Each row of a before or after table is a point. The points were changed in one or more steps. Then noise was added and the rows were shuffled. The steps act on columns, c1 being the first. Write out the steps. A step turns or swaps two columns, mirrors them in a line or flattens them onto one, adds a multiple of one to another, or multiplies or shifts one. Angles are multiples of 10 degrees, from the lower column toward the higher: turns from -170 to 170, lines from 10 to 170 but not 90. Use the fewest steps. Two steps may share a column if one is a turn and the other turns, adds or multiplies; they go together, in the order done. Otherwise the lowest column goes first.

Before (14 x 3)
[[-12 -30  -7]
 [ 19  38 -24]
 [  4   0 -33]
 [-27 -15  -3]
 [ -6 -14   0]
 [-27   8 -28]
 [ -6 -13  25]
 [-15 -38  -8]
 [ 58   9   7]
 [ 37  30 -63]
 [ -6 -11   3]
 [  3  36 -50]
 [ 29  36 -40]
 [  3  15 -27]]
After (14 x 3)
[[  9 -72 -38]
 [  2 -33  -1]
 [ 26  20 -60]
 [ 13 -95 -39]
 [ -4  42 -56]
 [-57  22 -24]
 [-19  95 -55]
 [ 29 -41 -33]
 [-30  92 -70]
 [ -6  93 -84]
 [-39  78 -93]
 [ -9   3 -62]
 [  4 -26 -28]
 [  6 -34 -32]]
Steps: multiply c1 by -1; multiply c2 by 2.5; shift c3 by -30

Before (9 x 6)
[[ -8  34 -19   8  30 -10]
 [ 40  -3  31 -18  23 -40]
 [ 52 -37  -6  -1  -8   2]
 [ 56 -45  25 -40  11  11]
 [ 33 -13 -14 -35  10  18]
 [-46  37  39  15   7  -9]
 [-11  -2  17   0   7  30]
 [ -1 -38 -23 -10  21  11]
 [  7 -11 -21 -40  -7  -2]]
After (9 x 6)
[[  0 -34 -12 -15  32 -22]
 [-22   6 -19  29  13 -50]
 [ 12  44  31   6  30 -80]
 [-39  96  40  15  -7 -49]
 [ 57 -46  -5  -7  -3 -39]
 [-22 -72 -23   9  21 -29]
 [-14  23  19   5   4 -11]
 [-21 -43 -22 -31  25 -43]
 [ 19  -8  27 -17  38 -31]]
Steps: turn c4 and c5 by -50 degrees; add -1 times c5 to c1; add 1.5 times c3 to c2; shift c6 by -40

Before (11 x 9)
[[ -5 -17  19 -54  57 -35  -8  -4 -20]
 [  8  23  30  16   9   7  50 -57  49]
 [ 12 -53  -9 -34  63 -38 -51 -13  19]
 [-19 -35   4  34  -2 -13  56  49  55]
 [-47   8  20  50 -44   1  -3  15  29]
 [ 17 -31 -65 -21  95 -13 -58  -2 -49]
 [ 25  16 -25 -28  60 -62 -45  28  11]
 [-54  45  50 -12  51   4  30 -22  47]
 [ -8  -5  58  75  16 -16  20  22  39]
 [ 58 -48   2  10  -1  42 -10  42 -11]
 [  0 -21   3  34  -1  61 -26  39  42]]
After (11 x 9)
[[-47  25  19  33 -48   0  -7  15 -17]
 [-11  39  61  50  19   4  25  23 -11]
 [ 54  13   8   6  -4  32 -33  41  49]
 [-55  29  49 -12  48  19  20 -19 -64]
 [  8  40  29  16   8  39  33 -55 -39]
 [ -3  45   2  28   4  34 -58  41   6]
 [ 11 -39 -67 -13  94 -48 -37  -4  48]
 [ -7 -11  18 -35  56 -33  16  -5  27]
 [-18  63   5  25  -3  29  48  49   9]
 [ 12  30  -7 -25  62 -61 -17 -17  43]
 [ 24   6 -19 -21  57 -74   3  32 -17]]
Steps: turn c2 and c9 by -110 degrees; multiply c4 by 0.7; turn c6 and c7 by -40 degrees

Before (12 x 12)
[[-20  21 -16 -14  -3 -15   3  10 -13 -22 -26  21]
 [  7  11 -18  -2 -19  -9  15  10 -22 -16 -28  -6]
 [ -9   5 -12  -7 -14 -31 -11   3  -6 -19 -28  -9]
 [ -8 -10 -37  10  -5 -10  13   7  -2 -15  -5   8]
 [ 34  19  -3   0  24 -13  16   0  -2   7  24 -28]
 [  0  24  -8  17  10 -12  15 -17 -16   0  11 -25]
 [ 13  -2 -22   9  32  20   9  -9   4  23  -2 -16]
 [ 14  -8 -16  26  31   2  29 -14  16  13 -17  10]
 [ 20   1 -34  -1  16  10  16 -29  15  -2 -14   4]
 [ -6  -1   2 -27 -19 -24   2  -5 -31 -13 -11   2]
 [ 27  23  -7  24   5  -7  -4  -6  -9  17  19  -9]
 [  2  30  -6 -14 -17 -32  11   2 -14  19   7 -21]]
After (12 x 12)
[[ 21  -2  18  29  16  30  16 -29  15  -2  -4   5]
 [ 17  13 -15  26  31   6  29 -13  16   8  -3  10]
 [ -7 -15  10  37  -5 -30  12   7  -3  11   2   8]
 [-15 -21  22   7  -3 -45   4  10 -12 -21   3  20]
 [ -3 -20  11   7 -14 -94 -10   4  -6  -5   1  -9]
 [ 13  22   3  23  31  60   9  -9   4   3  -2 -15]
 [ 23  17 -18  18   5 -21  -4  -6  -9 -23  -5  -9]
 [ -3   0 -12  15  10 -36  14 -16 -16 -25   0 -25]
 [ 28   7   1   3  23 -39  16   0  -2 -18  -5 -29]
 [ -1  19  15  -2 -17 -97  12   0 -14 -30   1 -21]
 [ 11 -15  11  15 -19 -28  15  10 -22 -11  -2  -6]
 [ -2 -12  23 -15 -20 -72   2  -5 -32   2   1   3]]
Steps: flatten c1 and c11 onto the line at 170 degrees; turn c2 and c10 by -90 degrees; mirror c3 and c4 in the line at 120 degrees; multiply c6 by 3

Before (10 x 18)
[[-18  -5  22 -14  13   0  -7 -28 -25 -46   6 -28  16  44  -3  25  -9   7]
 [-27  34 -24 -21  -1 -16  11  24  10  17 -10  -8 -46 -17 -18   1  -8  19]
 [ -5  47 -21 -15 -10 -20  34   1   5  -1   9   8 -39  -3  23  14   2   7]
 [ -2  31 -11   5  15 -37  14  27  20   3 -18   7 -36   6  20 -23  -6   4]
 [ 16   8 -18 -19  -5   2  35   3  21   1  22  33 -36 -24   2 -16 -19  30]
 [-33 -11   1   1 -29 -14 -13 -32 -27 -13  29 -21  11   4  -6   7 -16 -11]
 [-30   8  -2 -29   1   7 -14   0   8 -20   6 -26 -16  44  35  -6   5   1]
 [-32  33 -51   3 -17   9  36  30 -17  21   2  17 -49  -7 -10   6 -53 -14]
 [-19 -35  12 -17 -15   0  17 -18 -12 -41  15 -29  -4  -4  -1  23 -10 -27]
 [-16   8   8  -6   6  11 -37 -44  -1 -47 -14 -32   2  18  11   9   2 -19]]
After (10 x 18)
[[-11  33 -38  -5 -17  -8  36  31 -17  46   2  -5 -48  -7  20   5 -86 -34]
 [  5   7   7  12   6 -11 -38 -45  -3 -95 -13  13   2  17 -32   7   2 -26]
 [-32  35 -10 -39  -1   4  10  23  10   5 -10  20 -48 -16   7 -16 -13  -9]
 [ -8  46 -10 -18 -10  -8  34   0   4  11   9 -22 -40  -3  -9 -24   2   0]
 [ -4  32   1  12  17  34  13  29  20  12 -18 -19 -36   8  -8 -27 -10   1]
 [-19   7   2  15   2   4 -14   0   7 -58   5  -9 -18  44 -42  10   6 -21]
 [-18  -3  18  30  12 -22  -7 -29 -25 -89   6  20  14  43 -21  -9 -15  -8]
 [  7 -35  14 -21 -16 -22  19 -20 -12 -83  16  19  -4  -4 -22  -8 -16 -32]
 [-14 -10  -2   4 -28  -2 -13 -32 -26 -44  29  17  12   3 -13 -15 -27 -33]
 [-13   9  -6 -43  -5  14  35   4  21  49  21 -24 -36 -25  24   7 -29  32]]
Steps: turn c1 and c18 by 50 degrees; add -0.3 times c13 to c3; add 1 times c14 to c4; turn c6 and c16 by 110 degrees; add 1.5 times c12 to c10; turn c12 and c15 by 130 degrees; multiply c17 by 1.6

Before (12 x 24)
[[-14 -24  -4  43 -17 -78 -25 -24  17  19 -48  -2  21  24 -12  -1  -4  15
  -34  10  19 -57   0  43]
 [ 38 -21  29  50  30  39 -23  11  30  -2  13   2 -10  29  20  16   1  -7
    7  12  24  -5  -1  -1]
 [ 26  -4  27 -11  26  24   0  14  28  19 -29   4  -8  19 -22  12  -6 -15
    4  19  13  12  -3  52]
 [-11  33   6  23 -21  24 -19 -31   1  -8  -8   5 -12   4 -38   8   0  -8
    0  15  -2   2  -9 -34]
 [ 21  84  -4 -15 -27  37 -20   2  28  18  15   6  -1   5 -20   9 -16   7
    5  16  21  26  -8  -2]
 [  2 -27 -21 -17  31  32 -23   7  17 -55  14   3  32   2 -26  -1 -14  -1
   12  18  -3  -7   2 -17]
 [ 39 -27 -12  42  19   0 -12  -6  24  13  -9  23  -9   3 -38  -7  21  -6
   12   0 -41  25   2 -12]
 [ 29 -14  44  -9  25  34  -3   7 -23  15  -2   5 -12  10 -10  20 -20  24
   -2 -11  20 -26 -23 -37]
 [  5   0  -8  -3   6  -3  42 -35  -4  14  -3  21  17   7 -37   1   6   3
    2  17  14   6  -2  50]
 [-95 -26   7  -3  25  -9  -8  -7  26   6 -18   6  -4   3 -16   9 -26  -7
   -6 -25  25   6   6 -14]
 [-57 -10  -8  48  27  39  25   4  22  20   2   0 -10   9  -1 -31  -3  -4
    4  24 -15  19  -1 -27]
 [ 19 -26 -17  12 -55  40  -3  -3  33 -20   2   0  -5  -1 -37  -6 -16  37
   -3  19  17   6 -25 -38]]
After (12 x 24)
[[  1 -20  53   1  30  40 -25  13  31 -17  11   0 -14  32  23 -18   5  -3
    8  12  24  -6   0  -1]
 [  0  -9  39  31  25  39  23   3  19  32  -1   5  -9   8  -2  41   0  -1
  -19  25 -15  17  -1 -24]
 [ -1  35  25   6 -24  23 -16 -33  -1 -10 -10   5 -12   5 -34 -12  -1  -9
   -4  14  -3   5 -11 -34]
 [ -2  -2   2 -29  27  24  -2  13  25 -24 -29   5  -7  20 -19   8  -9 -14
   22  17  14  19  -2  50]
 [ -1 -25   3  -9  23  -9 -11  -6  25 -15 -19   6  -4   7 -18  -3 -24  -5
    2 -27  25   6   5  -9]
 [  1  84 -14  -3 -31  36 -21  -1  28 -22  13   2  -2   5 -19   8 -17   9
    8  14  23  26 -11  -3]
 [  0 -17  12 -43  25  38  -6   5 -22 -33   1   5 -14  12  -7  -4 -23  24
   26 -12  21 -30 -24 -36]
 [  0 -28 -25  12  31  30 -20   9  12  26  12   2  31   1 -30 -46 -12   0
    7  20   0 -11   3 -15]
 [ -2 -29  32  33  18   1 -14  -8  24   6 -10  23  -7   5 -40  14  20  -6
  -11   0 -43  24   0 -14]
 [  4 -28   0  20 -56  38  -4  -5  35  17   1  -1  -6  -3 -37 -12 -18  38
  -18  20  21   3 -25 -38]
 [  0  -2  -6   5   5  -5  38 -33  -6  -9  -1  24  15   7 -39  11   5   1
   -2  16  11   6  -1  49]
 [  1 -21  35  24 -19 -79 -23 -25  18  -8 -51  -2  18  27 -17  18  -8  17
  -51  13  22 -56  -1  45]]
Steps: multiply c1 by 0; turn c3 and c4 by -60 degrees; add -0.7 times c4 to c19; multiply c16 by 1.6; turn c10 and c16 by 120 degrees

Before (8 x 48)
[[ 53 -35 -56 -84  54  -4  21 -70 -43  47  43 -57   2 -44  -6 -33 -27 -39
   27   8 -11  28   0 -13  18  12  -7  50 -46  39 -59  18   4  20  44 -20
   20  14  35  22 -47 -58  35  22  -5 -42   8  43]
 [ 31  34 -29  17 -37  31  40  17  64 -16 -36  -4  42  14  44  47 -24 -19
  -20 -52 -39 -24 -31 -33   6   4 -33 -23  -2 -64  -8 -20   1 -29 -33  27
   12 -41 -21 -34 -57 -12 -37  -3  47  16  16 -19]
 [-30  -3   5   1  24  63 -30 -30 -20  44  28 -65 -34  -7 -11  -2 -73  23
   -4  24  41  36 -28 -76  92  38  42  25  45  11   5  66  32 -45  70 -76
  -66  24  29  11   5   7  95  78  70  16 -31  49]
 [ 16  -2 -59 -13 -18 -20  -3 -59 -16  20  16 -36  62   8  24 -31  -6  -6
   28  -7 -62  30  54   8 -14   4 -11  47 -15 -27 -19   6 -26   1  10  29
   50 -15  -2 -17 -12  -8  11 -73  14  -2  17 -24]
 [ 42 -60 -52 -29   9   2  -5 -78  -5  66  14 -58  21 -16  36 -14 -22  -4
    0  -7   9  52   3   8 -10  -3   3  -1 -17  48 -25  54   9   4  20 -27
  -23  10  36  32 -16 -68  48  57  -2 -24   0  64]
 [ 18  46  -8  44 -53  26  25  30  76 -32 -19  43   0  18  49  66 -14  50
  -14 -74 -56 -40 -51 -73  58   6 -38 -26  30 -54  29 -40 -39 -59 -24  48
  -13 -79 -68 -28  11  49 -14 -15  14  43 -19   9]
 [ 30 -10 -37  14 -22 -18  12  -2 -15   2 -29  -8  22  -7  44  -7  30   9
  -10 -53 -66   5  37  21  -9  30 -43  22 -40 -23  29 -33  -8 -40 -20  25
   50 -16 -21  -3 -55  28  18 -36 -17  26  41 -43]
 [ 29   5 -45  -6  17 -11  20 -34 -14   6 -20 -36   8  12  43  -7  26 -37
   15   0 -35  16   8   5 -20  -5 -19  -8 -12  18  -2 -37  31  14  -2   5
   18 -32  -8 -20  -3   4  22 -30   5   4  -3  -6]]
After (8 x 48)
[[ 43 -59 -51 -29  11   2  -6 -77  -5  66  15 -58  20 -16  35   1 -20  -4
    1  -9   3  50   2   7 -10  -5   2  -5 -18  48 -23  55  10   4  21 -27
  -25   9  35  32 -15 -69  47  58   0 -24   3  62]
 [ 31  -9 -36 -12 -25 -18 -35  -2 -16   2 -29  -7  23  -6  47   1  31  13
  -12 -52 -86   5  38  20  -8  50 -44  22  22 -22  28 -34 -11 -39 -21  23
   49 -19 -21  -2 -56  29  19 -36 -16  28   2 -41]
 [ 31  34 -28  31 -38  32 -31  16  63 -15 -38  -5  42  13  41   0 -25 -19
  -19 -51 -54 -22 -32 -36   6  16 -31 -25   2 -65  -5 -19   4 -30 -33  27
   10 -42 -19 -35 -58 -10 -36  -6  45  16   5 -16]
 [ 18  46  -8  58 -53  27  -1  30  77 -31 -20  41   2  17  49   0 -15  50
  -15 -73 -54 -40 -53 -72  59 -10 -40 -24  16 -55  29 -42 -40 -59 -23  48
  -13 -80 -69 -27  10  49 -15 -16  14  41 -17   9]
 [ 14  -2 -60 -17 -19 -19  -7 -58 -17  20  15 -35  63   6  22   0  -3  -7
   28  -8 -67  30  54  10 -14  16 -11  46  -4 -30 -18   5 -25   2   9  30
   51 -15  -2 -17 -10  -8  13 -70  14  -3   9 -25]
 [ 30   5 -45  -1  17 -10 -21 -34 -14   3 -20 -38   6  11  43  -1  28 -35
   15   1 -37  14   9   3 -20  -6 -20  -7  -6  18  -1 -38  29  15  -2   6
   17 -32  -9 -21  -1   3  21 -32   5   4   1  -4]
 [-27  -4   4  12  25  62  52 -30 -21  46  27 -66 -35  -7 -10   0 -71  22
   -5  23  42  36 -29 -76  93   2  41  25  -7  12   4  65  33 -45  71 -75
  -66  25  29  12   6   5  96  80  71  16 -50  50]
 [ 54 -36 -58 -59  55  -3 -46 -72 -41  46  44 -57   7 -45  -5   0 -27 -41
   26   8 -26  27   1 -14  17  13  -5  48 -61  39 -56  20   3  20  44 -19
   20  15  34  22 -49 -58  35  21  -6 -41  -8  42]]
Steps: turn c7 and c29 by -140 degrees; turn c4 and c29 by 60 degrees; multiply c16 by 0; add 0.3 times c41 to c21; turn c26 and c47 by -50 degrees

Before (9 x 64)
[[ 51 -31  43  13  -6  24 -22 -14  63 -36  47  44  30   0  19  41  33 -36
   -1  20 -33  16  13   9  31 -30  54  28   4 -19  -1 -29  23  -4  -7  -4
  -49  17  15  27 -41  54  63 -95 -29  -9 -17  11  43  -3 -27 -12   4  29
   33   2  23 -30 -16 -23  41 -28  52 -62]
 [  5   1 -14  16 -61  11   9 -59   4  33  21  30  -5  29  26 -59   3  53
   -6  23 -35  -5   5  -3 -16  24  -2 -20   4 -25  13  -7   7 -50 -15  22
  -10 -28   0  27 -61  16  40  53 -72 -24  29  -6  38  53 -15 -63 -37  32
  -21   5  20  -1  30  20  18 -34  14 -52]
 [-12 -52 -37  -1  -3 -33   8   4 -26   6  40  35  76  27  31  -7   2 -40
  -24 -61  52 -14  43  70  78  12  52  -3 -34 -24 -19 -28  23  -9  47 -15
  -31   5 -27 -12  35   7   7 -27  -6  -1  28  40 -14  36 -18  10  26  12
   32 -59 -71  77  50  17 -51  -6 -13 -57]
 [ 13  28  42   0 -42  18  44  18  -3 -26   7 -15  47 -41  40 -13 -11 -49
   11   0 -39 -20  26  -5  40  -8  -6  24 -19  26  39  25 -52  30 -30 -26
    3  23 -54   6  45   2  29  -6  -5 -24  83  -4 -54  15  23  21  11 -15
    4   1 -26  -5  -1   3  67 -88  19 -33]
 [ 28 -41  20 -18   3  -7 -17   5  18  18   3  -3  22 -64  75  30  55  32
   18  60   3   1 -20  15  26 -23  40  18   2  23 -10   6 -14  35 -34  -7
   28  19  33  42  -1   8  21  49 -37 -15  35 -43 -48  19  70  22  68   6
   28  13  13  34  -7  29  -9 -47   6  -3]
 [ 62 -31   3  31 -13  50  -3  16 -17 -10 -34 -25  76 -12  55  53 -18  -2
   46  42   6 -12  11 -21  15  10  29   1 -35 -40  40  49  -3  -9 -33 -29
   -1  35  55   1 -17  41 -22 -43 -17  59  14  12 -31  51 -43  50 -54  35
   -5 -10 -31 -28 -49  10  50  29   2  30]
 [ 36 -23   0  52  22 -18 -20  17 -23 -13  29   7  33  54  14  -2  46 -36
  -18  63 -39 -16 -32   6 -11  -2  26 -40  40 -23  16   9 -51 -34  13   9
   -2  61 -29 -38  26  -4  70  69  13  -4  37  -3  49  18   0 -20   5  68
  -36 -16 -19  12 -63  13 -11 -47  19  11]
 [ 43 -26   0 -14 -14 -49  50  13  18   2  31 -87  47 -58 -21 -10  13   1
   20 -18  38 -33 -33  37 -22  14  54 -41  28  -2 -23  57  -9  12 -37   8
   31  14 -23  -6 -15  -6 -32  15  44 -72  -1  12  -9 -22  -2   0  16 -23
   40 -25 -11  24 -43 -50   1   8  55  19]
 [ 55  32  42 -28 -30  22 -21 -37   7   0  17 -25  73 -28  55 -27 -11  42
   -9  -1  -8  -3  22 -33  -1 -20  15  24  32 -51  30 -42  -7   8   1  17
  -14  -1  23 -44 -28 -25  -8 -27  37  39 -19  -4 -41 -50   5 -58  58  -3
   26 -10 -31  -6  15   5 -17 -59   5   2]]
After (9 x 64)
[[ 61 -28   3  34 -14  50  -3 -18   0 -13 -33 -25  78 -10  52  52 -18  -2
   46  43   7 -17  11 -20  18   9  28   4 -35 -39  45  47  -1  -8 -34 -29
    2  36  54  -1  39  39 -23 -44 -17  63  11  12 -30  51 -45  52  43  35
   -2  -9 -32 -28 -50  15  50 -10   3  30]
 [ 14  29  41   0 -41  17  58  -7  -5   8   6 -14  46 -39  40 -13 -10 -51
   11   1 -40 -19  27  -7  40  -7  -6  22 -19  24  38  24 -54  28 -28 -24
    5  23 -56   6  16   0  28  -9  -2 -27  83  -3 -53  14  24  23 -45 -12
    5   2 -28  -5   0 -74  69  22  20 -32]
 [ 31 -41  21 -21   3 -11 -24  15  -8 -12   1  -3  20 -64  74  29  55  31
   19  59   2   1 -20  16  28 -23  37  17   4  26  -8   1 -17  35 -34  -6
   28  19  29  40 -61   5  21  48 -37 -12  34 -41 -50  19  68  22 -31   6
   27  14  14  35  -8 -54 -12   4   6  -2]
 [ 53  31  46 -26 -27  23 -27  10  14   7  16 -25  73 -31  54 -30 -11  43
  -10  -1  -8  -3  22 -32  -2 -19  14  24  33 -54  29 -41  -6   8  -1  17
  -13  -4  23 -45 -64 -27  -6 -26  38  40 -19  -3 -42 -53   5 -59  -5  -2
   26 -15 -31  -6  13 -50 -18  15   3  -1]
 [  5 -20 -12  16 -62  10  12  13  18  23  23  29  -4  27  29 -60   4  54
   -5  23 -32  -3   6  -3 -12  21  -2 -20   7 -24  12  -6   7 -52 -14  22
   -9 -29   3  28   2  16  39  52 -72 -23  30  -5  40  53 -14 -62  71  32
  -23   3  20   0  28 -37  16   4  15 -49]
 [ 52  -1  45  15  -9  22 -28  65 -17 -50  47  44  30  -1  22  38  32 -36
   -2  20 -34  21  12   8  31 -30  54  26   3 -20  -1 -29  25  -5  -9  -2
  -50  16  13  27 -25  54  65 -96 -33 -11 -16  13  40  -3 -26  -8  37  29
   32   4  23 -27 -14  -8  42  15  55 -62]
 [ 40 -12   0 -16 -14 -46  67  18 -11 -26  31 -88  47 -57 -20 -13  10   4
   23 -19  40 -31 -33  36 -23  13  51 -39  28  -1 -22  53 -10  11 -38   8
   28  12 -22  -5 -19  -3 -33  14  43 -72   0  14  -9 -25  -2  -1   6 -25
   43 -27 -12  25 -43  37   1  17  54  17]
 [ 38   4   3  52  23 -20 -25 -25   1 -38  32   7  30  54  14  -2  46 -35
  -18  61 -40 -18 -36   7  -9   0  28 -39  40 -22  15   5 -50 -34   9   8
    1  62 -28 -36   8   0  71  70  13  -5  36  -2  51  17   0 -18 -22  67
  -36 -14 -16  11 -63 -44  -8   9  20  10]
 [-10 -54 -38  -2  -3 -34  13 -23   6 -15  40  35  77  25  27  -5   0 -42
  -25 -59  53 -11  44  67  78  12  53  -3 -32 -23 -23 -29  21  -5  52 -16
  -32   6 -28 -13  -5   5   8 -28  -7  -5  30  43 -14  36 -15  11 -42  14
   33 -57 -71  81  49 -17 -52  -4 -13 -57]]
Steps: add -0.5 times c29 to c10; turn c2 and c10 by 40 degrees; multiply c7 by 1.3; multiply c8 by 0.4; turn c8 and c9 by -110 degrees; mirror c41 and c53 in the line at 150 degrees; turn c60 and c62 by -130 degrees; multiply c62 by 0.4
